Every row gives one point. The points of each table are mixes of a few directions, plus a little noise. How many directions does each table use, and how many do they share? Where both have some left over, give the other angles between the two spaces (their principal angles), to ten degrees, smallest first.
(in the rows, 128 means zero)

First:
[[102  89]
 [162 181]
 [155 170]
 [140 146]
 [106  94]
 [103  89]]
Second (6 x 2):
[[ 95 135]
 [163 120]
 [213 109]
 [ 92 136]
 [110 132]
 [ 95 135]]
Directions: first 1, second 1, shared 0; angles 70

First, 5 rows:
[[ 76 182  82]
 [137 119 136]
 [170  84 165]
 [106 151 108]
 [152 103 149]]
Second (7 x 3):
[[102 151 133]
 [ 89 164 136]
 [170  90 120]
 [186  75 116]
 [152 106 124]
 [132 123 127]
 [ 65 187 142]]
Directions: first 1, second 1, shared 0; angles 40

First, 7 rows:
[[101 132 147 118  53 107]
 [123  79  98 104  84 109]
 [169 106 101 123 193 157]
 [139 133 113  99 176 130]
 [152 138 148  97 115 155]
 [131 167 170 135 115 147]
 [ 81 141 119 219 159  90]]
Second:
[[128 131 135 130 120 131]
 [128 129 131 129 124 129]
 [126 104  73 112 199 104]
 [129 143 163 138  83 143]
 [130 158 196 147  40 158]
 [127 103  70 112 202 103]]
Directions: first 4, second 1, shared 1

First, 7 rows:
[[118 128 151 106 169 125  74 118]
 [114 130 155  62 154 143  80 125]
 [164 143 117 165 144 128 121 173]
 [174 143  79 186  77 154 177 168]
 [141 129  87 188  88 145 147 110]
 [ 75 108 172  49 141 103 134  90]
 [110 116 135 138 124  98 162 111]]
Second, 7 rows:
[[170 149 146 105 160 119 139 226]
 [ 89 105 138 143 120  84 173  83]
 [156 143 113 160 144 149  81 142]
 [149 140  99 161 120 170  78 116]
 [127 130 117 158 144 145  65  92]
 [ 87 110 156  88 132  98 151  97]
 [116 121 127  81  74 132 209 141]]
Directions: first 4, second 4, shared 4

First, 8 rows:
[[159  85  94 112 106 156  84 149 118 145 198]
 [159 117 152 131 141 118 127  93 170 144 166]
 [ 80 176 101 150 130 126 147 125  73  89  75]
 [147 116 159 120 137 117 135 121 167 145 134]
 [142 167 159 166 167  96 156  34 167 116 147]
 [ 98 122 138 105 114 129 139 192 115 132  59]
 [146  88 141  99 113 136 114 169 150 155 136]
 [ 93 153  79 141 115 144 123 141  63  98 110]]
Second:
[[ 98 162 177 133 148  97 176 123 151 121  42]
 [116 163 148 150 150 106 156  86 139 113 103]
 [ 93 140 185 109 134 104 173 173 153 134  17]
 [122 153 138 146 144 114 145  93 134 116 119]
 [122 124 139 119 125 126 134 147 132 132 105]
 [164 115  68 148 122 154  81  81 102 122 244]
 [170  80  59 120 100 172  60 135  96 139 249]
 [128 123 129 123 125 130 126 138 128 131 125]
 [127 135 130 134 133 124 133 117 129 124 127]
 [142  97 105 112 110 149 100 157 116 140 162]
 [126 114 132 113 119 133 125 158 129 137 114]]
Directions: first 3, second 2, shared 2

First, 9 rows:
[[112 125 106 122  97 137 128 144 143 123 146 127]
 [138 129  96 128 100 134 116 127 155 142 173 130]
 [ 47 117 140 108  99 141 163 189 103  68  66 120]
 [181 135  59 137  81 135  87 100 193 180 247 134]
 [159 132 114 134 130 125 113 107 144 152 162 131]
 [122 128 189 131 191 111 149 122  77 110  46 127]
 [136 129 200 135 209 107 145 109  73 117  41 128]
 [ 93 123 118 118 101 138 139 157 128 107 119 125]
 [163 133 128 136 145 121 113 100 135 153 150 131]]
Second:
[[142 156 111 118 117 118 146 102 128 160  70  76]
 [119 148 100 167 176 163  82  84 127 105  61 126]
 [106  72 183 152 105 134 133 113 143 110 143 192]
 [144 143 144 130 222 115 112 148  78 112 134 130]
 [164 172 123 108  81 169  84  99 188  96  71 148]
 [107  74 177 136 116  88 187 127 104 164 148 131]
 [107 127  77 125 114 128 132 161 126 137 182 106]
 [ 96 117  73 132 140 109 151 169  98 155 194  86]
 [167 142 161  84  83 127 126 150 160 112 148 158]]
Directions: first 2, second 5, shared 1; angles 80

First:
[[151  83 148 165  74 116  50 184 189 115  65 165 120 114]
 [121 140 117 133 138 108 147 124 121 124 141 119 124 125]
 [124 136 138  87 150 182 147  91  96 147 149 119 144 147]
 [146 168 134 112 166  84 186 121 103 129 179  99 158 121]
 [ 79 145  70 161 135  92 157 114 114 112 138 115  80 124]
 [125  64 136 161  63 169  29 164 184 122  44 176  96 128]
 [127 120 119 154 112 101 111 150 149 116 110 136 114 118]
 [139 102 155 106 113 192  91 123 134 142 104 146 139 141]
 [117 150 107 139 143  90 160 125 117 120 150 112 120 121]
 [152 173 156  62 188 147 201  85  72 152 200  92 185 141]]
Second:
[[105 140 202 129 109  95 125 109  98 172 170  82  85 144]
 [121 202 118  96 137 111 175 100 121  95 118 138 180 149]
 [125 178 143 117 116 113 117 147 151 123  27 104 150 169]
 [153  82  88 113 157 154 146 108 143 120 139 168 121  71]
 [152  80 109 119 146 149 122 127 155 136  94 146 107  86]
 [138  81 116 141 132 146 112 137 134 136 142 138 107 104]
 [ 90 171 185 168  80  97  82 173 102 147 128  68 125 209]
 [140  91  63 141 147 159 144 123 117  95 207 180 149  92]]
Directions: first 3, second 4, shared 0; angles 30, 80, 80

First:
[[147 113 194 139  86 116 140 157 121 120 124  94 130 169 156 117 119  87
   99 122]
 [156 120  68 154 134 133 112  86 110 135 156 161 131 131 140  71 140 120
  114 188]
 [109 133 158  97 133 130 142 162 156 133 128 120 118 109 114 187 110 158
  147  80]
 [ 85 158  77 132 170 131 107  88 110 114  80 136 142 104  92 121 162 136
  159 128]
 [134 129  76 126 149 138 120 105 133 140 153 161 124 105 121 122 129 155
  137 149]
 [109 137 139 118 135 127 130 137 134 124 111 120 128 120 116 151 129 136
  141 105]
 [146 117 150 138 106 124 132 136 122 127 135 118 128 150 147 111 123 107
  109 138]
 [131 125 109 103 142 138 135 139 157 147 163 153 114  98 120 164 109 173
  143 115]
 [138 123 145 153 108 120 124 120 104 116 111 110 138 160 144  89 140  86
  107 148]
 [124 126 165 121 116 124 137 151 134 125 120 110 126 136 132 147 120 122
  125 106]]
Second, 8 rows:
[[129 117 140 121 134 111 156 115 153 151 123 129  91 132 145 103 134 190
  154 170]
 [128 122 135 124 131 119 143 121 141 140 126 128 108 130 137 114 131 161
  142 151]
 [129 119 139 123 133 114 152 117 149 147 123 129  97 132 142 107 133 180
  150 163]
 [127 137 118 133 123 142 105 139 108 110 133 127 158 125 114 149 124  78
  107  94]
 [128 130 125 130 127 132 121 131 121 123 129 128 137 127 123 134 126 113
  122 118]
 [126 149 104 140 116 162  73 154  79  84 139 126 201 120  95 178 117   7
   76  46]
 [129 126 131 127 129 125 133 126 133 132 127 128 121 129 131 123 129 140
  133 135]
 [128 123 134 125 130 120 141 122 139 139 125 129 111 130 135 116 131 156
  140 147]]
Directions: first 3, second 1, shared 0; angles 70

First, 10 rows:
[[154 115  36 116 185 173 160 120 100  49  67 112  98 140 144  88 191 160
  211 124 144 177 167  91]
 [127 136  94 125 152 158 144 107 121  89  93 129 125 116 125 110 151 150
  171 126 140 138 154 114]
 [ 72 144 185 153  65 116 146  90 140 163 111 147 160  94 144 160  68 133
  110 117 119  58 164 122]
 [135 117 182 130  97  81  95 163 142 190 190 126 133 147 124 154  97  90
   56 135 110 119  76 155]
 [151  69  79 135 117 106 162 160  96 120  95  98  88 179 200 128 140 120
  153 114 112 152 154  80]
 [129 176 155 111 160 150  85 115 154 126 170 148 153  96  54 117 138 131
  107 146 145 132  86 177]
 [158  62 156 136  77  46 114 204 119 204 183  98 100 198 185 162  97  70
   56 123  91 138  80 123]
 [125 156 114 119 159 161 124 105 134  96 117 138 137 104  95 111 149 149
  153 133 145 135 133 137]
 [ 83 188 168 131 125 162 121  70 153 122 121 161 171  64  76 130 108 153
  131 132 146  83 143 153]
 [145 117 110 122 141 126 125 143 122 120 131 119 115 143 133 121 144 124
  132 130 127 148 119 125]]
Second, 11 rows:
[[126  83 150 151  67  70 136 166 120 182 136 111 111 165 187 162  92  97
   89 114  98 106 132 110]
 [128 108 142 112 122 126 152 118 119 133 135 127 138 140 155 127 105 121
  123 130 124 139 118 111]
 [127  89 151 118 100 107 159 129 115 152 139 121 134 155 179 139  89 110
  109 126 114 133 117 102]
 [130 183  98 119 186 180 103 103 142  77 115 144 136  86  56  99 177 160
  165 138 157 139 133 157]
 [127  65 170  90  99 113 195 107 104 151 150 122 152 168 212 133  58 104
  107 132 113 153 100  78]
 [130 207  79 154 181 167  61 132 155  83 104 140 113  74  24 109 210 163
  164 130 154 113 153 182]
 [126  77 155 140  71  76 149 155 116 178 139 112 118 167 195 157  83  97
   91 117 100 115 125 102]
 [130 199  83 157 171 158  63 137 153  92 106 138 111  80  34 114 203 158
  158 128 150 110 153 179]
 [127  96 149 111 112 118 161 119 116 141 139 125 139 149 171 132  93 115
  116 129 120 140 115 103]
 [130 197  90 120 199 191  93  99 146  65 112 147 136  76  37  93 191 168
  174 140 163 140 135 166]
 [127 104 140 135 100 102 136 143 123 153 133 120 122 147 159 143 108 113
  110 122 114 120 128 117]]
Directions: first 3, second 2, shared 1; angles 80

First, 8 rows:
[[119 141 128 128 120 119 130 123 114 127 133 130 124 120 129 128 120 126
  132 128 123 129 136 133 126 119 128 126 117 118 119 127]
 [119 141 128 128 120 119 130 123 115 127 133 130 124 120 129 127 120 126
  132 128 123 129 136 133 126 119 128 126 117 119 120 127]
 [ 46 243 124 124  56  45 143  80   7 120 173 142  91  58 133 124  55 111
  162 125  87 133 204 173 110  50 124 113  27  43  52 121]
 [125 132 128 128 126 125 128 126 124 128 130 128 127 126 128 128 126 127
  129 128 127 128 131 130 127 125 128 128 125 125 125 128]
 [193  37 131 131 185 193 117 166 223 134  92 117 157 183 124 132 185 142
  101 130 160 124  69  92 143 189 131 140 207 195 188 134]
 [106 158 127 127 109 106 132 115  96 126 140 132 118 110 129 127 109 123
  137 127 117 129 148 140 123 108 127 124 101 106 108 126]
 [123 134 128 128 124 123 129 125 121 128 131 129 126 124 128 128 124 127
  130 128 126 128 132 131 127 124 128 127 122 123 124 128]
 [193  37 131 131 185 193 117 166 223 134  92 117 157 183 124 132 186 142
  101 130 160 124  68  92 143 189 131 140 208 195 188 134]]
Second, 9 rows:
[[102 117 123 119 148 163 105 133 120 122 142 133 153 123 135 152 115 127
  132 102 171 130 129 145 117 134 117 134 147 110 113 148]
 [ 86 117 114 114 166 177  85 126 135 134 149 137 166 123 138 154 113 105
  134  87 181 126 126 161 107 131 112 141 144  93 109 145]
 [183 117 131 141 129 101 146 124 188 153  96 117 104 157 115  87 168 117
  115 164  72 117 105  96 145 135 146 127 119 171 174  92]
 [128 118 133 127 125 139 134 140 111 112 130 129 132 125 131 142 124 147
  127 125 145 135 127 125 130 138 125 126 146 132 124 144]
 [101 219 136 136  45  31 173  97  33 115 146 130  73  79 124 107  86 135
  147 157  58 135 185 135 132  70 138 108  44  94  85 113]
 [107  75 123 112 177 211  90 154 139 113 140 133 181 138 140 175 125 139
  125  84 216 134 109 144 116 162 107 141 193 121 121 168]
 [153  62 146 126 138 184 140 179 113  79 121 123 151 140 135 174 138 194
  115 120 194 147 106 103 140 177 119 128 212 167 135 179]
 [175 136 127 142 124  86 144 112 187 162  98 119  99 152 113  77 164 103
  118 164  58 113 112 102 142 122 149 126  97 161 169  82]
 [116 192 119 134 101  61 137  86 127 161 129 129  93 113 120  84 120  84
  138 148  56 115 152 139 124  82 141 123  49 103 122  84]]
Directions: first 1, second 3, shared 1
